Each row is a point. Two turns around zero, p and q, are shown by what they do to some points. Where does a point land after both, in the order given? Backwards means that the second turn is done in reverse. Each puzzle has new turns, and all numbers are rounded.

Turn p:
[-17  13] => [14 16]
[-8  4] => [5 8]
[-21 -17] => [-15  22]
[-30   9] => [11 29]
[76 -9] => [-15 -75]
Turn q:
[  9 -20] => [ 18 -12]
[12 62] => [-23  59]
[-32 -19] => [-17 -33]
[ 10 -23] => [ 21 -14]
Where do these land?
q, then p: [-43  29] => [ 6 52]
p, then q: [36  0] => [ 17 -32]
p, then q: [  7 -29] => [-22 -20]

Turn p:
[ 11 -21  23  11] => [ 15 -25  15  11]
[  0   3  29 -51] => [-39   2  44   1]
[ -8 -25 -20  -1] => [ 21   5   5 -25]
[ 16  11 -37  26] => [ 27  25 -32   9]
[ 0 32 -4 50] => [  6 -10 -54  23]
[-19  -1   9 -35] => [-28   2  22 -20]
Turn q:
[-25  27 -13 -12] => [-26  20 -24   1]
[-25  -5  28 -37] => [ -1  36   5 -39]
[32  8  6 31] => [ -3 -26  27  26]
[-45  -4  11 -13] => [-15  12 -18 -40]
[-13  25 -21  -6] => [-20  13 -23  14]
[ 50 -31  -2  11] => [ 45 -22  26  22]
[ 27 -20 -10  26] => [ 22 -32   8  17]
Where do these land?
q, then p backwards: [-12  40  15   4] => [ -7  28  12 -32]
p, then q backwards: [17 -3 22 -8] => [23 11  6 13]
q, then p backwards: [ 15 -18 -76  10] => [23 18  2 75]
q, then p: [-10 -16  10 -19] => [-15  19  12  10]
p, then q backwards: [-10  -3  28  14] => [ 0 -4 -5 32]

Turn p:
[-35   3 -25   4  32  -9 -49 -57] => [ 35  57 -25 -18  -9  31  45 -12]
[ 42   0 -15  18  19  -1 -10  15] => [14 12 27 22 30 -4 -4 23]
[ 12 -20   4   2  20  11  27 -10] => [  4 -15   0   6  12 -29  25   2]
[ 17   2  53 -45 -13  29  11  15] => [  0 -30 -34 -14   2 -44 -48   5]
[-42  -7 -76  19  18   7  -9 -15] => [ 40   6  24  14 -30  47  54 -16]
[  3  -5  14  -4 -41  58 -25 -11] => [ 32 -22 -10 -30  22   5 -36 -42]
[  5 -29  31  14  16 -32  12 -11] => [-37  11 -20  14  23 -18  24   1]
[ 10  32  22  39  -6   3  23 -23] => [-25  -3  23 -47  24  -5  12  10]
[-49  17  19 -27 -20 -25   0  57] => [-38 -23 -29  12 -49  33 -37  18]
[ 37   7 -28 -20 -25 -41  19  38] => [-24  10  45  41 -26 -17 -35  10]
Turn q:
[ 36  31  -6  24 -30   3 -32  11] => [ -9  33  22 -13  20  -8  47  22]
[-38  36  39 -23  33  43  52  -1] => [ 19 -24 -29 -63   7 -22 -46 -45]
[  0 -30 -27   0  34   7  24  25] => [-18   3 -39  35   1  -6 -14 -27]
[-22  -9  -5  26   1 -19 -34 -18] => [-23  -9   9   0  -9  40   4  26]
[ 41 -30 -31 -25  23 -38  14 -38] => [-16 -36  34  64 -13 -23   1 -16]
[-25 -36  37  26  15  39 -27  17] => [ -2  35 -14 -10  26  52 -42  -1]
[-21  15 -14 -23 -42  -4 -11 -46] => [  4 -14  30 -18 -39 -18  -9  45]
[ -9  16  19 -12  -6   2 -31  18] => [ 18  -1  -6 -16  27   8   3  27]
[ 39   7 -12   8 -27 -33  45  33] => [ 26  15  -8  22 -20 -24  57 -32]
Where do these land?
q, then p: [ 24  52  18  62 -30 -11   7 -37] => [-27 -34 -35 -42 -38 -58 -13  -8]
q, then p: [ 21   2  -8 -34  -8  -9  43  -9] => [-38  35  13   7  17 -13   3 -20]
q, then p: [-11  -8 -26 -44  76   1  -7 -19] => [  7  21 -35  48  21  46  43 -22]
p, then q backwards: [-17 -14  36  -2  -8 -44 -20   5] => [-13 -20 -33  30  24  25  -5  21]
p, then q: [ 24   5 -19  -5   8 -23 -21 -30] => [  4 -18  11 -33  13 -15  30  -9]
p, then q: [ -2   3 -37  28 -26  26  21  49] => [ 17  41  20   6  15  42 -41 -15]
p, then q: [-39  27 -15  28 -26  66 -37 -16] => [  2  20  40  21  33 -55 -58  -1]
p, then q: [ 37 -37  41   9  -8  22  10  31] => [-37 -24 -11  37  13  49  -8  -3]
q, then p: [-24 -14  -9   7  24 -55 -25 -16] => [ 10 -54  -8  20  26  14  14 -30]
p, then q: [ -9   8  19 -33   3  15 -10  27] => [-12  22  -5  28   5   0  12  32]
q, then p backwards: [ -4 -24   1 -16  -4  12  37  15] => [  2 -18  -5 -41 -11   5 -20  -6]
